Each point is reached from the start by the listed moves, each made once or not at all, plus a little noise. Say if it took an odd or an even number of moves. Then give how often each move was made.
(in the rows, 128 means zero)

Moves:
(1): [163  66  65]
(2): [176 158 119]
Start: [142 122 130]
Points:
[178  62  66] => odd (1, 0)
[189 149 121] => odd (0, 1)

Moves:
(1): [187 105 155 111 133 147]
(2): [137 181 127 115 165 115]
(3): [118 140 199 154 138 174]
(4): [167 106 112 175 123 102]
Start: [160 134 115 148 125 142]
Points:
[215 171 208 149 172 184] => odd (1, 1, 1, 0)
[168 135 116 150 129 141] => even (0, 0, 0, 0)
[249 101 200 201 130 175] => odd (1, 0, 1, 1)

Moves:
(1): [160 116 103 132 123 114 142 131 142 109]
(2): [123 160 130 122 126 141 142 138 133 119]
(3): [133 108 161 115 103 147 135 126 143 123]
(4): [143 139 126 175 136 146 143 102 155 139]
(5): [146 119 140 127 173 117 131 134 136 118]
(6): [131 119 101 126 128 168 117 131 129 126]
(7): [121 106 131 129 139 133 163 145  99 145]
(8): [133 120 131 149 117 119 105 160 144 103]
Start: [147 118 157 137 145 171 108 141 148 100]
Points:
[195  90 144 191 121 249 159 176 198  69] => odd (1, 1, 1, 1, 0, 1, 1, 1)
[225  72 152 193 157 216 114 157 228  51] => even (1, 0, 1, 1, 1, 1, 0, 1)
[172 123 175 203 195 188 154 178 176  83] => odd (0, 1, 0, 1, 1, 0, 1, 1)
[171 107 110 134 147 214 159 175 141  89] => even (1, 1, 0, 0, 0, 1, 1, 0)

Moves:
(1): [168 137 137 105 129 132 114 128 115 126 132 103 114]
(2): [139 151 122 113 114 126 124 136 124 102 128 144 139]
(3): [110 137 173 120 145 122 141 119 127 123 120 122 170]
(4): [142 139 135 180 123 143 118 140 111 123 146 116 139]
(5): [131 122  95 128 173 128 163 133 112  93 132 118 150]
(6): [123 137 125 105 131 164 157 134 138 127 135 131 130]
(7): [140 124 141 130 123  95 156 143 136 126 175 119 125]
(8): [119  95 129 125 138 135 110 184 137 118 137 151 115]
(9): [148 132 121 139 153 135 107 114 175 129 130 136 140]
(10): [132 155 132 121 153 114 126 133 117 167 119 142 132]
(11): [ 94 156 101 111 131 133  97 139 142 125 146  98 131]
Start: [123 154 115 120 140 124 157 131 115 114 134  99 156]
Points:
[160 242 123 112 249 138 186 163 134 104 212  30 235] => odd (1, 0, 1, 1, 1, 1, 1, 0, 1, 1, 1)
[126 210  92  61 233 172 168 132 152  70 161  36 223] => even (1, 0, 1, 0, 1, 1, 0, 0, 1, 0, 1)
[207 201 117 149 145 147 107 136 125  82 160  84 177] => even (1, 1, 0, 1, 0, 0, 0, 0, 1, 0, 0)

Moves:
(1): [163 103 120 124 125  98 105 109 111 122 120 146 155 126 129 121]
(2): [163 157 141 134 125 128 134 152 132 130 135 117 130 121 129 112]
(3): [118 121 181 132 133 132 105 126 164 131 124 121 138 111 130 134]
(4): [133 112 126 157 143  93 129 151 145 100 118 132 138 147 117 137]
(5): [156 157 123 116 186 104 119 117 152 111 101 127 131 131 124 132]
(6): [148 115 127 152 140 160 113 112 139 119 139 127 127 137 128 117]
(7): [139 114 131 140 140 139 183 138 124 126 113 130 138 113 147 155]
(8): [132 106 145 109 184 142 148 133 113 128 161 154 120 131 116 126]
(9): [161 118 120 101 109 131 124 137 156 137 130 144 104 119 125 117]
(10): [140 112 119 138 135 147 118 152 151 157 114 140 137 106 140 124]
(11): [114 130 120 124 147 118 138  98 155 145 177 144 135 105 141 127]
(12): [142 165 140 153 123 145 131 123 119 123 109 163 114 135 112 125]
(13): [115 129 123 121 125 137 124 134 131 109 130 134 158 133 123 133]
(14): [125 124 138 129 141 110 136 136 143 144 123 138 133 158 133 114]
Start: [116 116 139 142  97 142 116 147 136 139 103 116 130 126 126 142]
Points:
[156 136 219 172 225 115 110 159 191  89  77 176 131 140  83 159] => odd (0, 0, 1, 1, 1, 0, 0, 1, 0, 0, 0, 1, 0, 0)
[243 109 124 145 187  68  84 141 249 105 124 169 186 151 122 105] => odd (1, 1, 0, 1, 1, 1, 0, 0, 1, 0, 1, 0, 1, 1)
[186  92 143 192 120 137 172 214 204 157  44 194 124 136 131 145] => even (0, 0, 0, 1, 0, 0, 1, 0, 1, 1, 0, 1, 0, 1)

Moves:
(1): [152 135 122 150 124 128 135 121 132 164 142 116 141 125 134 128 154 142
 129 157 142 104]
(2): [124 155 126 126 125 131 131 148 114 123 124 121 140 135 130 124 105 137
 108 128 135 126]
(3): [139 123 143 122 125 127 128 114 127 119 122 124 131 127 124 129 129 130
 124 132 124 111]
(4): [122 126 125 128 125 151 120 128 131 120 122 119 128 121 126 126 130 113
 136 126 125 115]
(5): [133 126 139 130 149 121 126 143 136 129 127 117 116 119 129 138 147 126
 119 132 132 127]
(6): [137 113 120 116 134 146 120 122 123 108 129 139 136 132 129 130 117 115
 120 121 137 135]
(7): [117 124 125 127 139 127 141 118 123 130 124 119 131 114 131 118 124 126
 129 118 124 132]
(8): [126 121 130 123 123 137 122 147 123 134 131 126 130 123 126 129 114 134
 128 119 123 124]
(9): [123 123 133 142 120 130 129 128 147 125 135 125 130 124 135 125 111 125
 123 116 129 129]
(10): [119 136 144 136 124 132 143 118 128 148 140 143 122 110 116 109 143 118
 124 147 135 138]
(11): [127 126 115 132 122 127 135 138 128 114 140 128 127 130 117 131 128 133
 128 135 122 124]
(12): [131 130 115 127 120 128 122 128 124 115 124 138 125 121 128 124 134 129
 127 114 139 120]
(13): [123 123 122 132 131 117 134 134 136 136 123 129 141 128 127 140 124 122
 119 118 130 112]
(14): [144 120 125 136 125 126 141 135 122 124 123 141 127 130 148 148 130 115
 128 123 110 132]
(15): [128 129 135 132 139 118 128 131 125 126 141 134 129 136 145 141 122 132
 129 124 127 113]
(16): [137 136 128 124 130 125 119 125 115 136 132 104 117 108 114 145 117 123
 126 123 130 131]
(17): [102 128 130 106 118 133 124 110 137 146 128 114 128  96 141 131 149 134
 114 122 123 137]
(18): [131 142 132 132 137 135 125 126 125 127 135 134 136 133 113 138 135 141
 122 114 122 133]
(19): [142 130 124 111 135 141 119 123 144 109 117 147 137 114 129 129 127 113
 149 145 117 126]
(20): [113 116 121 136 130 139 129  97 137 135 106 149 112 110 128 134 124 129
 118 150 132 132]
Start: [124 125 156 122 141 133 131 124 115 115 128 138 150 112 131 130 112 110
 124 128 126 120]
Points:
[146 125 169 172 143 131 146  87 134 148 156 138 122  44 121 154 143 118
  89 174 155  70] => even (1, 0, 1, 0, 1, 0, 0, 0, 1, 1, 1, 1, 0, 0, 1, 1, 0, 0, 0, 1)
[ 92 104 144  89 142 183 132  56 143  92  92 141 147  30 128 131 126  88
 124 156  98  99] => odd (0, 0, 1, 1, 0, 0, 1, 0, 0, 0, 1, 0, 0, 0, 0, 0, 1, 0, 1, 1)
[138 138 166 139 127 168 151 122 124  81 130 211 158  70 136 155  75 111
  97 138 106  92] => even (0, 1, 1, 0, 0, 0, 0, 1, 1, 1, 1, 1, 0, 1, 1, 0, 0, 1, 1, 1)
[ 73 136 184 104 152 164 142 108 100 142 128  95 125   7 121 148 107 106
  71 145 123  93] => even (0, 1, 1, 1, 1, 0, 1, 1, 0, 1, 1, 0, 0, 0, 1, 1, 1, 0, 0, 1)
[ 97 121 173 102 167 144 122 126 117 118 125 110 162  48 140 164 139 115
  92  68 118  62] => even (0, 0, 1, 1, 1, 0, 1, 1, 0, 0, 0, 1, 1, 0, 1, 0, 1, 1, 0, 0)
[143 130 161 133 150 124 146 171  91  82 142 109 144  70 153 175  65 112
  84  83 116  81] => odd (0, 1, 1, 0, 1, 0, 1, 1, 1, 0, 1, 1, 0, 1, 1, 1, 0, 0, 0, 0)
[128 137 192 119 147 164 127 117 132 124 107 142 133  32 113 143  75  94
  89 166 129 112] => odd (0, 1, 1, 0, 1, 0, 0, 1, 1, 1, 0, 0, 0, 0, 0, 1, 0, 0, 1, 1)
[110 160 173 130 151 159 154 148 121 100 164 161 180  81 124 123  69 118
 111 123 111 114] => odd (0, 1, 0, 0, 0, 0, 1, 1, 1, 1, 1, 0, 0, 0, 1, 0, 0, 1, 1, 0)
[123 146 141 129 157 148 147 176  75 107 142 110 177  90 131 191  59 105
  97  77  94  83] => even (0, 1, 0, 1, 0, 0, 1, 1, 0, 0, 1, 0, 1, 1, 1, 1, 0, 1, 0, 0)
[153 132 140 117 137 166 141  88 134 140 140 185 185  51 142 153 177  84
 104 136 129 108] => odd (1, 0, 0, 0, 0, 1, 0, 0, 0, 1, 0, 1, 1, 1, 0, 0, 1, 1, 1, 0)

Moves:
(1): [141 135 148 141 102 132 129 132 116 147 131 148 115 134 118 122 149 128
 140 125 133 124 116 110  93]
(2): [111 152 106 115 109 139 152 115 125 116 133 148 128 149 127 125 140 113
 161 123 105 138 117 145 141]
(3): [147 127 135 131 130 121 135 144 148 121 139 132 123 124 125 143  94 154
 116 110 112 124 120 126 122]
(4): [122 150 145 142 129 135 131 137 124 127 138 154 127 125 106 112 148 122
 109 126 113 111 137 123 134]
(5): [130 143 129 113 138 138 147 118  91 144 135 136 139 128 130 120 130 105
 131 113 123  99 141 138 127]
(6): [145 126 154 141 122 132 126 126  98 109 116 121 114 133 126 162 124 141
 137 126 131 125 114 121 115]
(7): [117 104 126 129 115 125 147 134 125 141 123 134 128 141 120 118 164 116
 114 153 129 111 167 120 119]
(8): [120 119 120 141 136 101 128 163 143 125 135 131 133 125 118 136 139 141
 136 117 133 135 142 140 123]
(9): [134 111 121 135 135 131 116 129 128 143 125 129 136 118 142 113 128 125
 151 153 111 127 143 119 131]
(10): [116 136 143 120 116 139 126 130 137 131 116 130 138 133 118 126 128 117
 137 120 122 130 127 134 128]
(11): [131 127 126 110 139 116 135 118 141 119 135 137 157 129 123 126 144 122
 129 148 114 145 111 150 137]
(12): [133 135 134 119 139 131 136 124 130 120 117 137 106 131 122 128 128 123
 130 129 123 135 135 146 128]
(13): [124 137 151 125 115 112 121 128 131 125 139 127 129 129 139 112 143 134
 129 129 119 126 142 124 124]
(14): [127 133 134 134 127 127 122 134 122 128 145 126 125 141 125 117 114 121
 125 143 128 136 142 128 130]
(15): [130 120 127 132 121 122 121 120 125 132 119 140 123 145 124 157 128 134
 137 115 133 126 119 120 128]
(16): [129 156 119 142 116 132 133 116 122 142 122 126 136 115 138 129 112 141
 121 138 134 123 144 138 120]
(17): [129 132 128 129 124 118 134 129 141 135 148  96 118 134  97 142 131 132
 128 132 127 117 136 134 144]
(18): [128 130 141 112 142 149 132 139 125 124 137 140 130 137 124 123 135 171
 128 125 133 131 142 127 117]
(19): [115 140 143 147 126 131 164 109 113 149 122 131 127 122 137 116 104 119
 146 129 146 136 124 126 137]
(20): [109 125 128 128 132 132 124 127 109 144 127 125 119  99 139 127 107 122
 126 143 136 114 124 124 137]
(21): [115 149 130 137 139 127 134 137 145 133 113 116 129 140 140 134 131 117
 135 142 135 117 118 124 115]
(22): [111 134 143 147 131 132 129 133 120 147 131 107 124 128 131 134 126 123
 112 130 116 139 136 116 107]
(23): [142 118 135 142 134 149 121 120 117 135 156 128 125 110 140 136 123 124
 124 123 152 109 153 126 125]
(24): [143 121 124 136 141 134 131 145 131 146 123 105 115 124 146 136 105 133
 111 133 140 129 129 147 145]
Start: [116 139 140 165 117 112 117 120 132 110 146 134 133 127 113 102 141 106
 164 130 151 132 137 144 134]
Points:
[111 174 243 206  83 132 160 138  91 137 196 238 140 119  99 118 155 156
 249 124 125 114 148 141 106] => odd (1, 1, 1, 1, 0, 1, 0, 1, 1, 1, 1, 0, 1, 0, 1, 0, 0, 1, 1, 1, 0, 0, 1, 0)
[123 214 215 224  90 132 176 112  91 230 173 109 107  98 141 139  64 104
 179 119 197  41 165 150 116] => odd (1, 0, 1, 0, 1, 0, 0, 0, 0, 1, 0, 0, 1, 0, 1, 1, 1, 0, 1, 1, 1, 0, 1, 1)
[137  76 150 225 147  79 128 181 165 175 218  91 131 141  98 150 127 122
 141 177 139 123 228 164 140] => odd (0, 0, 1, 0, 0, 0, 1, 1, 1, 0, 1, 0, 0, 1, 1, 0, 1, 0, 0, 0, 0, 1, 1, 1)
[ 96 200 119 178 113 112 205 149 111 154 168 150 112 146  64  96 186  80
 153 142 126  78 230 222 163] => odd (0, 1, 0, 1, 1, 0, 1, 1, 0, 0, 0, 1, 0, 0, 0, 1, 1, 0, 0, 0, 0, 0, 0, 1)
[114 169 165 183 145 164 162  71  53 197 175 141 115  87 125 115  87 124
 204 151 188  69 216 165 151] => even (0, 0, 0, 0, 1, 0, 0, 0, 1, 0, 0, 1, 0, 0, 1, 1, 1, 1, 1, 1, 0, 0, 1, 0)

Moves:
(1): [127 128 131 119 128 113 122 118 116 130 116 129 150 139 129 138 149 129
 133 132 127 130 131 136]
(2): [137 149 112 148 135 130 112 145 130 130  83 142 122 134 118 130 112 111
 106 123 106 128 131 106]
(3): [141 133 116 159 144 128 130 144 134 120 130 155 148 122 144 113 104 123
 102 141 119 111 138 145]
(4): [126 154 118 118 127 168 122 132 112 127 104 121 132 116 148 120 138 129
 123 128 108 132 135 143]
(5): [102 128 126 134 157 125 121 136 126 137 117 133 114 156 123 140 129 119
 119 131 137 137 124 134]
(6): [127 132 150 127 116 122 105 122 119 137 144 125 118 126 115 113 115 129
 111 113 118 116 106 127]
(7): [110 127 143 139 131 140  99 150 171 131 133 123 130 149 119 123 125 142
 142 123 132 112 158  94]
(8): [139 125 147 133 142 133 129 117 117 113 102 117 127 101 128 134 138 135
 128 135 136 114 133 132]
(9): [133 141 139 137 159 111 139 133 144 126 130 138 115 134 106 139 139 129
 131 128 142 145 129 120]
(10): [145 123 115 147 112 143 129 149 122 125 124 145 117 100 149 107 151 131
 136 131 106 107 100 118]
(11): [128  86 175  92  99 116 122 143 136 162 145 115 113 125 129 125 113 103
 145 125 135 133 105 115]
(12): [103 136 142 155 171 126 148 139 151 104 104 137  99 133 122 122  98 114
 162 114 117 122 128 110]
(13): [134 119 134 148 136 128 148 119 145 144 128 140 127 147 114 142 119 154
 142 134 149 126 129 125]
(14): [121 141 104 112 122 140 130 125 131 144 150 110 155 164 149 118 130 115
 110 144  91 110 144 140]
(15): [135 102 148 106 112 133 136 129 115 122 126 119 116 141 127 141 152 140
 130 128 114 151 116 139]
(16): [145 133 140 127 128 120 130 125 132 122 128 128 122 131 126 140 130 138
 129 114 136 119 117 130]
(17): [114 116 140 102  76 169 155 140 144 127 150 121 141 131 147 128 140 130
 125 138 111 123 144 124]
(18): [138 127 128 136 129 126 129 118 109 127 149 130 132 108 130 147 128 136
 124 116 125 120 137 129]
(19): [158 116 140 125 121 136 112 100 123 122 127 141 124 127 116 159 142 131
 129 120 132 135 129 148]
(20): [128 136 122 109 124 169 150 137 126 116 119 147 124 147 138 101 136 129
 118 118 124 114 151 130]
(21): [106 134 124 112 152 140 139 165 154 122 138 130 132 142  97 132 116 133
 155 137 145 110 151 118]
(22): [147 140 107 146 103 141 151 130 113 121 144 129 126 109 144 132 124 128
 129 128 112 104 157 162]
(23): [121 129 129  99 118 109 129 109 142 133 125 131 113 123 125 166 140 151
 127 125 120 152 145 142]
(24): [138 140 137 131 134 113 143 102 105 112 172 135 139 133 130 162 109 149
 120 174 150 127 145 141]
Start: [ 73 107 133 146 122  87  88 139 142 149  92 140 130 147 109 131 155 137
 126 111 154 126 153 127]
Points:
[ 48 180  97 178 202 168  80 249 204 135  35 227 102 170  96 141 167 160
 101 102 113  86 245  98] => odd (0, 1, 1, 1, 1, 0, 1, 0, 1, 1, 0, 0, 0, 0, 0, 0, 0, 1, 0, 1, 1, 0, 1, 0)
[ 88 122 156 128 148 150  28 214 206 172  37 168 118 175 116 176 156 135
 116 122  93  60 201 130] => odd (0, 1, 1, 1, 1, 0, 1, 1, 0, 1, 1, 0, 0, 1, 0, 1, 0, 0, 1, 0, 1, 0, 1, 0)
[ 85 170 134 173 122 161  72 172 100 125  70 189 142 213 135 138 139 157
  52 143  94  80 237 177] => odd (1, 1, 1, 1, 1, 1, 1, 0, 0, 0, 0, 0, 0, 0, 1, 0, 0, 0, 0, 1, 0, 1, 0, 1)

Moves:
(1): [151 130 133 120 128 124 131 129 131 136 124 133 130 138 122 135 136 138
 138 121 124 136 125 121 128]
(2): [126 122 114 117 146 118 130 136 145 120 109 141 115 128 139 125 122 137
 141 108 119 146 116 121 143]
(3): [ 93 108 137 147 138 141 128 142 115 140 133 134 143 110 126 146 128 114
 137 123 137 105 116 113 117]
(4): [122 127 116 139 137 126 121 121 131 127 124 131 125 116 131 135 120 137
 128 144 121 145 122 129 125]
(5): [114 120 138 122 120 139 112 121 123 132 126 127 117 135 126 132 125 128
 133 128 131 130 129 134 140]
(6): [142 137 104 136 132 128 124 121 147 133 131 137 129 131 131 133 134 126
 127 122 121 128 119 116 118]
(7): [139 139 125 135 133 142 150 126 127 131 138 130 131 137 133 124 132 117
 130 131 134 125 128 120 133]
(8): [129 108 125 161 137 135 132 151 114 147 136 116  97  97 118 131 141 109
 109 142 131 140 137 120 117]
(9): [134 136 137 118 130 135 119 117 147 123 144 107 129 123 110 149 109 150
 130 107 129 127 113 129 148]
(10): [128 136 132 138 121 127 141 129 126 142 121 122 132 126 133 118 138 129
 118 120 134 129 124 121 123]
(11): [140 140 115 144 128 117 139 129 108 115 135 118 132 122 133 130 120 135
 147 115 133 151 147 132 112]
(12): [141 140 121 123 123 121 131 141 141 126 133 124 131 134 150 132 116 123
 140 118 135 130 115 128 116]
(13): [135 127 140 128 127 128 121 142 126 119 140 123 125 119 143 141 122 116
 127 126 122 117 133 144 143]
(14): [111 123 129 126 111 136 130 114 149 128 122 143 138 130 111 138 149 127
 121 111 136 133 111 130 125]
(15): [131 121 125 120 134 135 125 124 136 119 122 119 118 129 132 135 136 144
 117 137 113 141 145 118 119]
(16): [123 135 108 121 140 133 140 143 116 122 117 134 144 143 120 145 123 134
 113 121 144 120 128 126 123]
(17): [123 144 131 138 134 127 152 120 142 148 139 136  99 123 129 136 146 146
 122 119 118 126 113 124 112]
(18): [139 131 119 137 130 127 130 134 138 123 127 128 129 134 130 116 135 140
 136 130 119 126 124 132 123]
(19): [125 143 126 121 127 121 127 126 128 118 121 128 125 127 126 135 128 128
 137 130 141 123 130 120 133]
(20): [119 136 129 125 135 134 119 137 127 130 117 114 139 141 115 128 139 118
 115 131 112 143 128 134 120]
(21): [149 136 127 126 138 140 118 123 124 125 144 112 127 111 126 129 128 131
 119 126 134 128 136 140 122]
(22): [124 136 115 117 131 123 131 123 167 148 136 144 118 125 129 121 127 152
 140 132 119 123 133 142 136]
(23): [133 144 152 138 119 141 126 121 132 125 136 135 134 139 109 122 117 132
 117 126 148 114 143 129 125]
(24): [143 124 126 120 113 145 134 135 146 139 109 121 126  95 131 138 119 103
 129 106 103 129 102 141 121]
Start: [140 166 120 134 139 138 106 110 123 120 139 156 131 139 147 114 128 128
 145 135 146 129 135 111 125]
Points:
[129 190  88 153 171 168 122  96 187 160 173 153  84  91  98 171 146 194
  99 112 156 144 103 133 109] => even (0, 0, 0, 1, 0, 0, 0, 1, 1, 0, 0, 0, 0, 1, 0, 1, 1, 0, 0, 0, 1, 1, 0, 0)
[192 249  76 139 158 132  87 110 190 118 177 107 134 102 168 156 106 160
 161  98 141 159 126 135 110] => odd (0, 0, 0, 1, 0, 1, 0, 0, 1, 1, 1, 1, 1, 0, 0, 0, 0, 0, 1, 1, 1, 1, 0, 0)
[163 196  80 186 169 153 148 140 131 144 177 128 117  96 141 154 110 154
 132 122 163 154 146 122 135] => odd (0, 0, 0, 1, 0, 0, 1, 1, 1, 1, 1, 0, 1, 0, 0, 1, 0, 0, 0, 0, 0, 1, 0, 0)
[149 196  63 132 171 123 130 101 166 101 131 175 100 131 178 127 114 180
 186 136 126 189 159 100 130] => odd (0, 1, 0, 1, 0, 0, 1, 0, 0, 0, 1, 0, 0, 0, 1, 0, 0, 0, 1, 0, 0, 1, 0, 0)
[172 243  96 227 173 152 162 155 172 180 185 165 104 108 160 146 160 132
 166 113 149 136 119  88  58] => even (1, 0, 1, 1, 0, 1, 1, 1, 0, 1, 1, 1, 1, 0, 0, 0, 1, 1, 1, 1, 0, 1, 1, 0)
[186 223 116 126 136 171 115 102 202 161 144 160 131 194 147 115 146 150
 137 121 137 155 143  97 102] => even (1, 0, 0, 0, 1, 1, 1, 0, 0, 1, 0, 1, 0, 0, 1, 0, 0, 0, 0, 1, 0, 1, 1, 0)

Moves:
(1): [138 112 120 107 126 137 147 138 117 115 127 125 111 121 132 142 131 131
 138 146 139 137 113 144]
(2): [133 138 138 122 119 131 129 124 122 147 134 131 121 135 125 123 127 138
 136 133 113 135 132 118]
(3): [135 122 143 143 128 143 122 127 131 111 117 116 123 129 115 142 128 144
 129 115 105 128 125 124]
(4): [125 128 132 145 119 134 114 124 109 126 141 139 102 121 119 111 125 143
 135 123 151 136 140 116]
(5): [117 115 128 148 132 134 154 124 122 117 128 152 126 122 151 106 119 144
 129 131 108 145 154 122]
(6): [134 137 122 131 140 130 121 138 159 114 115 137 113 116  99 107 129 121
 121 140 114 133 108 114]
(7): [119 139 130 111 108 109 133 125 140 108 148 124 129 123 113 118 131 130
 104 103 129 142 126 169]
(8): [110 137 130 120 130 139 112 132 108 130 120 107 114 109 145 124 126 125
 141 135 146 139 105 144]
(9): [121 119 148 128  98 107 130 150 121 123 121 102 129 145 140 115 156 110
 127 143 126 126 126 120]
(10): [110 119 134 146 133 142 133 142 135 148 126 144 150 119 134 130 126 128
 143 127 145 144 148 123]
(11): [119 111 116 141 122 128 126 120 136 130 135 122 127 143 119 124 139 128
 128 124 103 138  90 124]
(12): [117 120 116 113 132 135 135 120 121 118 128 134 105 146 129 133 129 117
 114 120 118 127 134 112]
(13): [111 141 121 146  90 140 110 124 121 131 126 136 159 138 123 120 121 141
 118 143 132 140 116 107]
(14): [126 127 115 117 135 129 128 126 147 131 122 112 114 153 141 130 125 142
 118 141 146 116 117 142]
(15): [114 130 144 119 128 124 129 109 127 125 145 115 135 114 138 125 126 135
 126 140 146 159 126 119]
(16): [110 136 122 132 126 131 110 141 124 136 148 129 123 117 138 134 132 126
 134 130 122 131 136 120]
(17): [131 135 119 131 134 119 137 133 115 127 141 118 141 128 125 133 131 132
 116 124 129 133 126 134]
(18): [122 119 129 128 116 122 119 130 128 124 125 132 130 125 123 116 131 151
 120 113 138 120 132 112]
(19): [127 140 115 131 126 131 139 120 139 128 128 115 124 125 127 134 134 115
 167 126 125 129 130 123]
(20): [102 120 134 130 131 126 122 128 120 122 123 126 127 125 122 116 141 125
 140 139 132 126 127 140]
(21): [126 147 122 109 163 132 133 134 140 121 163 149 143 135 136 109 130 125
 135 126 141 131 117 135]
(22): [109 136 144 129 124  82 117 123 119 125 127 136 116 130 135 134 124 146
 143 122 136 155 132 106]
(23): [115  97 122 129 137 115 116 118 140 120 142 122 140 133 116 115  98 131
 134 114 120 137 141 110]
(24): [151 122 126 113 127 130 128 129 130 130 124 123 128 149 137 121 152 120
 120 138 133 136 136 134]
Start: [145 126 133 149 127 128 139 113 111 106 135 154 135  99 121 131 142  92
 153 127 129 151 125 159]
Points:
[ 65  67 167 169 121 103 149 114 141  64 106 139  92 152 141  75 198 116
 157 174 104 249 113 101] => even (0, 0, 1, 0, 1, 1, 0, 0, 1, 1, 1, 1, 0, 1, 1, 0, 0, 0, 0, 1, 0, 1, 0, 1)
[ 85 142  88 110 113 100 136 137 186  60 189 129  94 145 106  74 195  76
 143 109 112 165  62 144] => even (0, 0, 0, 0, 0, 1, 1, 0, 1, 0, 1, 1, 0, 1, 0, 1, 0, 1, 1, 0, 1, 0, 0, 0)
[ 59 132 131 122 141  76 122  94  87  93 171 128  99 115 153 138 154 121
 149 145 158 201 125 134] => odd (0, 0, 0, 0, 0, 0, 0, 0, 0, 0, 0, 1, 0, 1, 1, 1, 1, 0, 0, 1, 0, 1, 0, 0)
[102 120 112  91 160 127 146  71 152  97 196 142 119 141 133  96 121 121
 183 117 151 180 128 104] => even (0, 1, 0, 0, 0, 0, 0, 0, 0, 0, 0, 1, 0, 1, 1, 0, 0, 1, 1, 0, 1, 0, 1, 0)
